Each row is a point. To make a cloud, some directions were put in groups of two or more. Within a group, all points are equally far from the middle, so they leave a hole (a ring in 2 directions, a hollow ball in 3). The other directions are filled evenly. Then the cloud was stretched, turned, moved and blurred a little. Count the holes, and give their numbers of directions, smallest first.

Cloud (19 x 3):
[[ -3  51  14]
 [ 40  16 -27]
 [ -9  49  19]
 [  9  33 -40]
 [  8 -24  13]
 [ 19   7 -52]
 [ -8 -18 -15]
 [ 30 -26   3]
 [  8   8 -54]
 [ 50  -5   0]
 [-10 -15 -24]
 [ -9 -14  17]
 [ 37  34  -3]
 [ -5  46  35]
 [  5  50  28]
 [  3  49 -12]
 [ 32  41  17]
 [ 17  44  39]
 [-13 -10  17]]
Holes: 1 (3)

Cloud (22 x 3):
[[ 21 -20  12]
 [-24 -33  36]
 [ 19  35  -9]
 [ 33  46  -2]
 [-26  21  -3]
 [ 17  16 -19]
 [ 17 -20  32]
 [ 13  13  61]
 [ 27  37  -9]
 [ 22 -13  -5]
 [ -6 -23  41]
 [ 37  25 -12]
 [ 31  -3  48]
 [-36  17  14]
 [ 19  48   6]
 [ 36  42  -6]
 [ 46   7   0]
 [-33 -11  44]
 [-41  10  25]
 [ -9 -11  50]
 [ 13  50  18]
 [ -4  38  22]]
Holes: 1 (2)

Cloud (30 x 4):
[[ -2   4  42  13]
 [-34 -36  31 -25]
 [-34  23  21 -40]
 [-17 -45  36  -5]
 [-31 -30 -17 -39]
 [ 28 -41   1  -2]
 [-44 -36 -13 -22]
 [-34 -36  19 -37]
 [-56  23  20 -16]
 [  5  31 -23  -3]
 [ 20 -23 -17 -40]
 [ 34 -34  -2 -15]
 [ 10  31  10   9]
 [ 20 -24 -10 -46]
 [-24 -12 -33 -35]
 [ 19 -13 -30 -22]
 [-11  38 -25 -17]
 [  1 -24  -7 -53]
 [-11  28 -34 -18]
 [-57 -14 -22  -1]
 [-17 -29  -5 -51]
 [-23  43  -2 -29]
 [-20 -13  20 -53]
 [ -6 -14  48   6]
 [  8  17 -18  16]
 [-36  15  15  31]
 [ 19 -23 -18 -41]
 [-29 -52   8  -2]
 [-25 -50  25 -10]
 [  6   4  20 -53]]
Holes: 2 (2, 2)

Cloud (52 x 6):
[[ 41  10  34 -34  -4 -19]
 [-26  27 -25  71 -56   2]
 [ 14  10  21 -58  30  -3]
 [-25  26 -19  38 -35  35]
 [ 39  54 -10  33   0   7]
 [ 15   0 -26  15  -8 -41]
 [ 14 -37  32   5  -6   1]
 [-21  17  -2 -39 -28  26]
 [-10  23  -3  32  24   4]
 [ 59  19 -30 -19 -21   8]
 [ 58   7  -5  -1  15  21]
 [-10 -11  48 -23  23 -16]
 [ 18  42  -7  38 -21  36]
 [-43   8  29  20 -60  11]
 [ 50 -13   3   8  -2   7]
 [-55  12  34  27 -43  -6]
 [ -4  23  -2 -22  11 -34]
 [ 19  10  32 -24   5 -34]
 [-47  15   4  53 -49  20]
 [-15  29  41   8 -10  24]
 [ -6  31 -20  36  18  -5]
 [-14   8  15  67 -35  -7]
 [-19  -6  49  32 -21  -3]
 [ 12  -5  25 -22  42  21]
 [-35 -34  24  22 -21 -12]
 [  3  26   5  49 -44  32]
 [ 39  62 -29  14 -30  19]
 [ 37 -13  -4 -21  22  31]
 [-43  25  13  48 -41  25]
 [-34 -28  25  -9  20 -12]
 [-16  32  -4  37  11  16]
 [ 15  60  14  -4 -36   9]
 [ 57  26  15 -16 -11 -18]
 [ 33  46 -32 -26 -29  17]
 [-24 -14  37   2 -54   0]
 [ -8  18 -32 -30 -25 -11]
 [ 38   7 -41 -17  20  -2]
 [ 35  34  -1   9 -59  -7]
 [ 40 -21 -15 -14  22   9]
 [-44   3 -16  31 -35  24]
 [  5  25   5 -48  21  -8]
 [ 31  59 -13  -5   9 -10]
 [-13 -36  22 -46  -5 -16]
 [ 11 -16   2 -37 -23 -30]
 [ 11 -42  39 -26 -12   8]
 [-23   5 -14  65 -49 -10]
 [ -3 -15  19 -22 -33  38]
 [ -7 -26  53   7 -14  -9]
 [ 38   0  41 -41  -7 -11]
 [-25 -10 -24   4   8  14]
 [ -2 -17  21  44 -29  -8]
 [ 25  24 -26   7  28 -18]]
Holes: 2 (2, 4)
